Each row is a point. The window is the flat piece filled in between its corners: a triangle in 3 columns, a solid with four corners in 4, and so on. A path goes straight from each point to the next, and from the last back to the first. List the points from which the path goes on through the window.
(in the rows, 128 means zero)

Window, 3 rows:
[[123 161 124]
 [194 113 111]
 [ 88  75 150]]
Path:
(1): [195 119  61]
(2): [ 73  63 111]
(3): [ 84  95 204]
(4): [124 135 180]
(5): [ 82 125 125]
(6): [168 106  92]
(7): [200 120 129]
(8): [204 133 123]
Through the window after points: 6

Window (6 x 6):
[[100 113 169  85 181 149]
 [130  71 141 249  92 188]
 [182 169 112 116 142 110]
 [142 122 158 106  66 140]
 [152 102 107 116  72 166]
 [ 76 125 144 143 134 164]]
Path:
(1): [148  59  82 228 129 115]
(2): [135  84  93 159  82 124]
(3): [159 163 144 119 103 183]
(4): [142 129 147 126  90 165]
(5): [134  71 124 145  90 110]
(6): [102  95 145 102 154 114]
(7): [120 145 183  96 181 200]
(8): [152 196 159 133 132 181]
(9): [130  83 137 145 100 117]
(10): [ 81  57 155 167  99 110]
(11): [137 100 153 194  78 217]
(12): [157 134 158 141 158 203]
(13): [102 104 125 130 140 120]
(14): [107  80 149 133 109 152]
(15): [121 162 187 130 127 199]
(16): [134 149 182 150  89 201]
Through the window after points: 4, 6, 16

Window (9 x 9):
[[ 89 110 109  78 156 102 116 105 145]
 [161  99 129 172   7 112 159 146 120]
 [125 125 114  64 175  79 135 182 134]
 [175 125 152 159 148  59 103 141 109]
 [135 135 146 151 167 167 151 140  99]
 [100 159 156 136 109 131 113 123 159]
 [120 100 171  94 168 157 120 155 183]
 [128 137 180  75 176  74 109 117 111]
 [178 147  94 104 162 179 185 138 152]]
Path:
(1): [143 124 140 113 149 100 202 155 174]
(2): [141 132 112  86 161 130 126 149 129]
(3): [158 138 121 101 159 133 128 152 124]
(4): [125 118 134 128 156 112 187 141 158]
(5): [127 105 172 149 151  71 141 134 130]
(6): [136 137 145 117 122  99  87 140 113]
(7): [156 122 145  74 152 143  81 145 124]
(8): [108 104 157 157 142 112 172 142 174]
Through the window after points: 1, 3, 7

Window, 12 rows:
[[145  66 100 120  98  30 161 166 144 137 109 115]
 [ 70  57 165  85 123 132 113 173 176 192 150  56]
 [205 159 129  64  58 193 108 162 175 159 164 123]
 [143 173 134 101  66  35 137 169  76  67 202 167]
 [202 173 173  89 177  71  79  90  41  66 143 150]
 [142 114  73  63 139 249 147 110 113 183 151 117]
 [187 159 166 152 189 129 186 131 169  66 108  96]
 [109  50 140 124 131 148 110 233  92 171 128  80]
 [122 111 164  76  61 178 173  76  58 186 120 142]
 [167 178  90 180  74  60 165 164  94 187 201 178]
 [158  11 194  95 195 162 178 130 178 121 113 141]
 [112 167 134 119 104 169 122  83 155 119  80 175]]
Path:
(1): [104 155 169  20 203 141 137 181 118 138 100 130]
(2): [120 154 150  29 122 133 144 156 118 173 133 155]
(3): [179  86 106 156  87 131 113 112  77 128 179 131]
(4): [154 102 114 163  89 127 136 104 124 114 136 110]
(5): [150 180 168  67 132 129 156 159 130 124 138 156]
(6): [121 153 160  75 175 108 156 155  98 157 118 151]
(7): [147  79 148 129 103 138 146  99 115 115 131 131]
(8): [168 124 105 141  93 141 138 120  96 130 157 108]
(9): [131 153 145  77 123 116 124 155 128 143 115 131]
(10): [125 116 112 109 110  81 183 206 117 179  89 102]
(11): [158  80 130 127 103  98 115 120 122 121 168 141]
(12): [162 100 145 113  93 135 125 118 128 121 145 111]
Through the window after points: 4, 10

Window, 14 rows:
[[ 83 139 154 156 137 112 132 163 146 166 113 136 173 142]
 [115 101 126  86 113 130 123  84 107  90 140 134 174  80]
 [117  98 100 139 175 156 160 127 121 114 162 143 108 122]
 [133  97  85 172 149 121 135 148 143 112  74 137 123 140]
 [111 158 105 123 127 170 100 146 173  97 137 154 151  71]
 [ 79 146 188 118 176  51 118 134 114 117 106 130 115 176]
 [ 95 119 143 174 101 115 141 144 160  75 136 108 108  73]
 [145 153 157 178 161 141  76 147 107 131 141  83 122 142]
 [143 124 141  87 129 210 152 134 116 121 109 173 119 122]
 [174 122 136  69 143 154 175 167 146  78 201 125 119 127]
 [ 75  77  80  86 167 130 112 249 119 136 111 119 143 116]
 [133 143  78 130 101 119 109 145  78 107 144 150 123 141]
 [131  93 117 195  76  83  73 101 159 117 127 144  93  85]
 [159 207  83 178  87 115  92  94 128 161 134 105 110  62]]
Path:
(1): [132 135 134 147 142 129 140 150 112 113 128 168 114  92]
(2): [138 138 126 147 147 133 114 153 111 110 137 151 129  93]
(3): [108 121 128 121 124 130 122 137 138 116 147 107 128 122]
(4): [ 70 133 123 102 116 142 114 105 136 108  95  91 123 152]
(5): [124 134 137 136 159 112 124 152 133 112 145 155 129 110]
(6): [135 108 120 148 177 122 122 184  95 104 133 145 146 105]
(7): [ 96 115  95 116 131 151 143 124 153 130 142 125 105 126]
(8): [100 108 119 141  94 160  92 119 187 117 161 110  92 133]
(9): [132 135 138 168 144  78 154 158  89  98 102 149 149  69]
(10): [141 128 118 178 169 113 145 160  92 142 163 187 159  81]
(11): [107 113 106 117 132 154 132 114 146  99 133 103  91 136]
(12): [112 131  99 124 111 131 118 112 139 117 130 122 104 137]
(13): [147 128 189 166 150 114 137 139 121 107 143 158 157  82]
(14): [141 173 126 145 163 120  99 141 106 111 123 138 145  81]
(15): [120 111 110 133 116 141 122 129 141 135 132 131 114 142]
(16): [123 106  73 115 106 151 110 135 178 100 124  70 142 161]
Through the window after points: 4, 6, 8, 10, 16

Window:
[[125 174  47 131 100 121 136  71  95 101  60 131 112 169]
 [170 160 100 105 101  92 115 132 115 162 132  67 150 161]
 [ 39  81 231 156 171 183 148 211  67 247 107 149 101 138]
 [123 131 211 206 126 100 158 158 139  99 182 125  55 118]
 [103 213  60  92 162  45 129  91 183 128  81 121 144 156]
 [130 101 215 173 125 173 140  88 175 194 171 155  90 119]
 [133 150  38 155 151 109 108 136 137 114 130 161 195 148]
 [118 105 232 205 211 151 109 141  66 210  59 114 139 108]
 [122  81 207 130 225 139 167 120  57 181 148 147 112 167]
 [173 132  71 105 101  36 132 115 134 135  86 178 120 105]
 [157 133  38 123 148 109 200 124 167 123  77  89 138 116]
 [188 141 232 147 163 187 123 187 164 136 150 169  36 141]
 [155 194 239 160 135 171 195 151 109 161 178 174 100  83]
 [115 133  81  58 113  96 121 100 146  59  70 112 196 120]]
Path:
(1): [119 130 122 127 145 165  64 135 112 133 136  96  87  64]
(2): [153 132 189 163 164  75 215 132 150 178 118 171 160 202]
(3): [195 144 138 144 118 119 131 114 176 148  20 154 185 182]
(4): [ 58 151  75  90 152  98 125 129  71 107 210  81  95  87]
(5): [126 154  38  61 171 137 155 165 107 127 122 115  51  53]
(6): [148 121 207 183  98  79 136  95 166 131 113 163 186 207]
(7): [167 149 132 137 115 107 147 103 139 105 107 167 153 192]
(8): [ 85 127  70 128 178 126  94 174 109 194 145  75 122  44]
(9): [126 153 126 129 152 122 122 121 119 149 145 138 116 100]
(10): [152 117 160 145 144 113 162 156 145 141 102 138 164 174]
(11): [152 122 206 149 153 151 161 158 138 147 113 147  96 150]
(12): [147 135 178 151 174 153 108 137 122 162 144 147  85 120]
Through the window after points: 3, 7, 11

Window:
[[134 133 126 124  93 167 116 133 111 100  95 127 118 105]
 [139 124 136 121 128 139  99  47 108  76  94 126 156  84]
 [172 134  94  83 111  98 138  72 135 152  95  91 106  90]
 [ 89  75 131 162  87 113 146 114 132 155 175 127 162  78]
 [ 78 167  16  31  88 106  53 108 114 163 122  85 158 194]
 [153  89 137  96 151 116 146 131 120 123 157 149  96 116]
 [144 155 152 139 112 118  75  98  97 116 137 132 109 126]
 [136 108 134 126 159 168 128 105 157 164 176 105 102 143]
 [127 143  92 104 108 132 113 110  92  89 158  79 112 141]
 [100  76 249 110 100 102 155  99 245 113 185 106 142 190]
 [133 140 143 112 101 151 162  92 121 135 166 148 137 117]
 [ 92 144  76 159 115 121 137  90 117 113 119 146 123 105]
 [142  85 116 150 107 119 160  94  91 145 119 126 139 135]
 [111 115 155 101 117 145 113  74  93 123 128 120  71 117]]
Path:
(1): [120 139 138 111 136 124 160 100 121 144 124 119 148  90]
(2): [ 95 135 138 106 147 104 125  83 117 156 120 119 151 136]
(3): [132 119 121 138  89 148 124 100 129  90 133 130 101 108]
(4): [111 116  96 101  86 122 109 104 137 123 141 127 121 143]
(5): [127 149 135 110 137 121 136  87 107 160 134  97 154 119]
(6): [102 154 112  93 118 126  93 111 117 126 107 112 145 120]
(7): [141  93  71 147  86 137 145  65 116 109 148 136 109 139]
(8): [152  77 109 120  82  96  95  82 136 116 146 165  93 134]
(9): [113 150 136 100 145 147 149 100 118 150 144  87 131 120]
(10): [108 115 160 117 155 125 141 124 143 140 162 126 147 143]
(11): [157  97 116 125 101 169 116  72 162 146 160  93  68 129]
(12): [130  88 138 131  96 139 101  85 125 119 136 132  95 143]
Through the window after points: 2, 4, 6, 10

Window:
[[226 134 138 134 139 116  45  90  75 151 109 142 105 141]
 [119 164 192 173 169 153  88 103 156 180 160 140 143  29]
 [ 89 153  94 125 153 123 115 117 165 167  91 128  68 187]
 [169  92 149 151 173 138 156 135  86 177 112  67 149 108]
 [191 120  72 146 100 171 119 164 195 114  63 142 130 125]
 [103 103 126  57 137 128 131 145 155 149 249 121 132 152]
 [208 167 155 127 176  68 105 129 163 151  88 138 107  61]
 [ 88 144 107 132 142 134 165 161  42 163 151 190 190 101]
 [131 120 155 169 149 154 121 164  92 103 201 191 115 151]
 [182 103 141 137 108 129 138  49 162 122 157  98  99  89]
 [ 93 149 172 113  49  85  51 116 142  84 136 119  67 106]
 [175  89 135 205  94 103  71  94 122 129 211 116 107  65]
 [158 152 125 188 151 116  65 122 184  99  72 164 143 213]
 [ 85  81  81 148 178 177 106 141  85  90 183 176 162 125]]
Path:
(1): [137 100 135 134 114 128 106 113 142 130 144 151 111 105]
(2): [139 150 119 162 112 114  77 129 134 116 154 106 103 124]
(3): [131 163 134 139 154 145 104 124 139 121 150 109 137 127]
(4): [155  78 108 141 130 105  95 117 144 153 103 174 122 128]
(5): [171  62 177 147  94 111  88  86 149 158 165 173 144  95]
(6): [126 163 121 140 155 146 118 143 112 115 149 122 129  96]
(7): [172 231 138 174 138 122  93 103 126 158 146  68  75  86]
(8): [148  52 137 134 117 122 111 133 153 127 136 176 149 114]
Through the window after points: 1
